Every row gives one point. The ring and each string are closed loops that go straight from each point to the next, and from the last back to the first. Before rounding, they use only three directions, however many columns there are. How many times does the string pass through the ring? Passing back the other way cancels.
In the rows, zero is written as 128.

Ring:
[[146 136 162 106]
 [117 132 171 106]
 [ 79 102 150 130]
 [ 92  88 138 141]
 [133  92 122 142]
 [158 123 132 123]]
String, 19 rows:
[[ 71  90 116 151]
 [ 91 108 113 142]
 [125  99 143 131]
 [122 103 130 135]
 [108 116 109 139]
 [144 110 106 141]
 [166 118 112 133]
 [134 129 116 128]
 [157 140 128 117]
 [180 144 162  99]
 [166 128 182  99]
 [144 120 174 108]
 [129 120 167 112]
 [122 126 195  98]
 [ 88 127 181 107]
 [ 59 123 157 120]
 [ 65 115 139 131]
 [ 57  92 151 137]
 [ 74  83 146 142]]
Times through: 0
String (20 x 4):
[[107 112 159 121]
 [ 80 127 136 126]
 [ 69 131 162 114]
 [ 81 126 184 106]
 [103 115 189 107]
 [116 112 158 120]
 [107 115 146 125]
 [108 103 176 118]
 [ 93  96 178 121]
 [107 100 162 125]
 [101 109 141 130]
 [ 61 104 122 143]
 [ 67  85 140 144]
 [ 92  77 160 137]
 [109  89 161 130]
 [109 110 141 129]
 [ 72 106 130 138]
 [ 54 100 146 135]
 [ 68 101 166 126]
 [107 103 174 118]]
Times through: 3

Ring:
[[150 127 134  87 123  81]
 [162 143 118  98 124  83]
 [158 166 110 115 123 110]
 [126 173 117 128 120 151]
 [ 94 161 137 125 117 174]
 [ 85 145 158 111 117 171]
 [ 96 131 170  92 118 147]
 [120 122 162  82 120 112]]
String (26 x 6):
[[158 117 136  78 124  63]
 [160 135 151  77 123  85]
 [147 149 155  88 121 114]
 [162 126 164  66 123  77]
 [143 114 156  72 123  79]
 [120 102 142  84 122  86]
 [111 117 131 101 121 109]
 [124 137 154  92 120 123]
 [125 137 180  78 119 129]
 [110 126 197  70 118 136]
 [ 93 115 182  80 118 137]
 [100 130 205  72 117 153]
 [ 89 119 178  86 118 144]
 [ 93 118 140 104 119 128]
 [114 138 151  99 119 133]
 [124 147 172  87 119 139]
 [113 130 194  72 118 137]
 [107 113 178  75 119 120]
 [122 115 189  64 120 110]
 [136 128 178  70 120 108]
 [137 110 168  66 122  84]
 [127 104 137  84 123  79]
 [119 125 125 104 121 108]
 [138 140 143  94 121 110]
 [160 134 150  77 123  83]
 [165 124 144  74 124  66]]
Times through: 3
String, 19 rows:
[[152 190 127 120 120 147]
 [126 162 130 116 120 142]
 [112 145 124 117 120 136]
 [ 84 150 117 135 118 168]
 [ 69 156 140 132 116 194]
 [ 66 157 170 118 114 205]
 [ 64 127 152 114 116 171]
 [ 87 122 138 110 119 139]
 [ 84 115 162  94 118 140]
 [108 121 188  73 118 131]
 [132 127 188  65 120 113]
 [134 105 159  70 122  80]
 [132 109 128  90 123  78]
 [133 130 126 100 122  99]
 [130 135 123 105 122 107]
 [146 131 101 109 124  82]
 [132 138 110 113 122 105]
 [136 153 131 107 121 123]
 [151 173 135 108 121 131]]
Times through: 0

Ring, 6 rows:
[[159 171 131  96 109 131 163 132]
 [129 163 111 102 137 109 176 115]
 [102 128 124 121 150  89 160 105]
 [ 89  89 152 140 141  79 130 104]
 [114 102 140 135 102  99 127 120]
 [150 141 132 113  84 126 142 134]]
String (27 x 8):
[[ 92 109 113 133 133  83 151 105]
 [105 129  93 125 120  93 164 110]
 [116 125 138 121 129 100 147 115]
 [100 106 159 129 152  86 137 106]
 [ 82  90 173 136 173  72 132  97]
 [ 68  91 140 140 174  63 145  90]
 [ 80 109 106 134 149  74 159  97]
 [107 128 102 124 123  94 161 111]
 [115 124 132 122 127  99 148 114]
 [ 92  88 178 136 156  80 124 104]
 [ 71  61 189 151 166  64 110  96]
 [ 72  58 183 153 155  65 109  98]
 [ 88  71 187 145 147  77 110 105]
 [110 103 166 130 134  94 128 113]
 [121 130 108 122 105 105 153 119]
 [113 115  99 132  91 100 146 119]
 [101  83 130 147  93  90 120 117]
 [102  77 157 146 106  90 111 116]
 [104  78 184 142 124  89 107 115]
 [117 112 159 126 126 100 132 117]
 [118 119 121 127 106 102 144 119]
 [106 104 108 137  96  95 139 117]
 [ 89  75 142 149 115  80 119 109]
 [ 80  60 180 153 141  72 106 103]
 [ 90  76 187 143 150  78 113 105]
 [105 104 156 131 136  90 133 111]
 [108 119 119 127 123  94 150 112]]
Times through: 1
String:
[[ 97 127 134 119 167  84 162 100]
 [100 120 154 121 167  86 150 103]
 [111 121 151 121 145  95 145 110]
 [113 131 117 120 127  98 157 113]
 [103 127  95 126 122  92 162 109]
 [114 122 133 124 125  98 146 115]
 [ 99  90 179 136 145  85 121 108]
 [ 76  51 205 155 155  67  97 100]
 [ 78  66 159 152 134  72 114 103]
 [ 88  93 117 142 121  80 138 106]
 [113 124 119 124 120  98 151 114]
 [113 119 144 124 133  97 143 113]
 [ 91 102 163 130 165  79 139 101]
 [ 85 112 149 126 179  75 153  95]]
Times through: 1

Ring, 8 rows:
[[152 130 130 153 106  97 114 146 120]
 [128 183  96 147 104 123 103 129 127]
 [102 175  81 137 119 137 100 128 133]
 [ 92 142  90 127 133 137 105 136 137]
 [106 109 128 109 140 132 115 148 140]
 [142  94 173  99 133 121 125 157 140]
 [163  84 183 117 123 101 128 162 131]
 [164  88 166 138 116  91 124 160 123]]
String:
[[155 141 115 171  97  90 110 143 114]
 [142 209  91 159  90 119 100 123 123]
 [104 176  64 162 111 123  97 127 124]
 [106 132  90 147 124 118 106 140 127]
 [ 91 169  62 150 121 132  97 128 129]
 [113 246  71 136  99 152  93 110 136]
 [140 216 108 133  97 135 102 122 133]
 [159 200 125 140  91 121 107 129 128]
 [161 114 127 175 100  78 115 151 111]
 [147  84 131 164 115  82 118 158 115]
 [138  75 121 169 119  80 117 159 113]]
Times through: 0

Ring:
[[ 90 107  82  96 148 156 123  82 170 113 114]
 [ 97 134  92 144 154 160 119 103 145 142 115]
 [116 158 120 192 154 169 117 141 107 177 115]
 [128 161 138 198 149 166 116 158  94 184 117]
 [148 146 167 162 130 127 113 171 100 156 129]
 [145 120 162 109 120 104 114 150 129 117 135]
 [127  97 136  71 122 112 119 119 157  95 130]
 [104  85 102  57 131 136 123  89 177  89 120]]
String (27 x 11):
[[113 129 116 129 142 138 117 118 142 130 123]
 [111 145 114 145 145 119 113 117 144 129 129]
 [ 96 153  91 174 161 163 117 109 134 158 115]
 [ 97 150  93 183 163 190 121 117 121 175 107]
 [109 136 110 157 151 176 121 125 124 160 111]
 [121 138 128 146 141 139 116 133 128 142 123]
 [132 160 145 175 141 118 110 151 113 152 132]
 [133 177 144 230 154 177 115 173  76 206 114]
 [129 158 139 209 152 196 120 167  80 203 107]
 [122 132 129 148 142 159 119 137 120 153 117]
 [133 141 144 151 136 131 115 148 118 145 127]
 [154 157 176 167 128 101 109 175 101 149 138]
 [128 132 138 135 135 132 116 139 127 136 126]
 [142 138 158 136 127 103 112 153 123 129 136]
 [163 133 189 121 113  77 109 173 116 118 145]
 [154 107 175  90 112 101 116 158 129 109 136]
 [133 103 144  89 123 126 119 132 141 112 126]
 [122  91 128  75 126 143 123 118 151 108 120]
 [119 110 124 102 133 139 120 119 146 119 122]
 [126 114 135  90 126  99 115 120 156  98 135]
 [110  83 112  44 125 114 121  91 182  75 127]
 [ 87  60  77  25 134 162 130  63 196  78 110]
 [ 92  85  85  72 142 174 128  82 171 110 108]
 [110 115 112 107 139 140 120 109 152 119 121]
 [105 114 105  96 139 125 118  98 165 105 126]
 [ 93 112  87  94 145 135 120  83 174 104 121]
 [110 126 111 121 142 134 117 111 149 123 124]]
Times through: 4
String (27 x 11):
[[142 146 158 151 131 109 111 157 116 139 134]
 [152 158 173 175 131 115 110 177  96 158 134]
 [152 158 171 195 136 153 115 187  77 185 122]
 [139 144 153 180 140 176 120 170  87 183 113]
 [149 150 168 182 135 154 116 181  84 178 121]
 [165 157 191 177 124 113 110 194  84 163 135]
 [153 147 175 145 123  86 108 167 115 130 142]
 [162 136 188 125 114  78 109 173 115 120 145]
 [149 106 168  88 114 104 116 151 133 108 134]
 [126  96 134  79 125 134 121 123 149 108 123]
 [122  68 128  21 114 108 122 100 181  65 129]
 [115  87 118  49 123 108 120  97 178  77 130]
 [116 113 121  98 133 123 118 113 155 109 127]
 [117 120 122 109 135 124 117 117 149 115 127]
 [107 109 107 100 139 146 121 104 155 117 119]
 [ 87  87  77  75 145 179 128  77 173 111 106]
 [110 115 111 107 139 140 120 109 152 119 121]
 [114 118 118  97 134 108 115 108 161 102 131]
 [ 92  82  85  46 135 132 123  70 193  78 121]
 [ 85  65  74  36 138 170 130  64 191  87 107]
 [102  82  98  61 134 155 126  89 172  99 114]
 [113 106 115  99 136 151 122 113 148 121 117]
 [118  90 122  75 128 147 124 113 154 108 118]
 [148  96 167  66 109  92 116 143 145  91 137]
 [157 133 180 116 115  70 108 163 126 110 147]
 [143 139 160 134 127  97 111 153 124 126 138]
 [128 129 138 137 136 144 118 141 123 143 122]]
Times through: 0

Ring:
[[155 114 131  90 128 164 158 105  97 146 171 142]
 [146 135 109 128 129 168 140 122 104 150 151 133]
 [115 150 115 175 131 131  84 151 128 137  91 118]
 [ 98 147 131 186 129  99  55 167 140 124  60 108]
 [ 99 132 138 171 122  82  57 177 137 117  66  93]
 [113 117 138 141 118  92  84 167 126 120  96  95]
 [134 101 149  97 120 113 122 136 110 126 137 114]
 [148  98 153  74 125 137 149 110 101 134 162 135]]
String (23 x 12):
[[141 140  88 150 121 158 127 150 107 147 142 107]
 [140 151  75 166 122 166 124 154 109 152 139 106]
 [129 167  67 196 125 164 103 164 118 152 115 103]
 [132 149  75 174 118 150 110 169 113 146 127  92]
 [117 136 126 157 126 120  89 152 125 131  98 113]
 [ 91 136 168 168 135  81  46 151 145 115  46 125]
 [107 131 148 154 129 100  73 150 133 123  79 118]
 [108 130 146 153 128 101  75 151 132 123  82 116]
 [104 132 148 159 129  96  68 155 135 121  74 114]
 [124 145  88 175 118 132  97 174 119 138 111  90]
 [109 157  86 204 120 119  69 189 131 135  81  83]
 [ 95 161 111 212 128 104  46 181 142 128  52  98]
 [132 147  77 172 118 148 110 170 113 145 126  92]
 [126 139 111 156 125 135 103 152 118 138 114 111]
 [118 133 149 141 134 122  93 129 126 131  97 136]
 [131 141 134 139 138 152 114 114 118 143 118 149]
 [156 148  78 141 128 194 154 126  98 161 168 128]
 [157 140  77 135 123 186 155 133  96 158 172 118]
 [140 133  98 141 121 150 126 148 108 144 142 108]
 [128 116 162 109 133 125 114 114 117 130 120 143]
 [148 117 151  90 136 159 147  92 104 143 155 159]
 [160 128 119 100 134 186 165  95  95 155 175 154]
 [164 150  52 147 121 205 165 139  91 167 185 112]]
Times through: 2
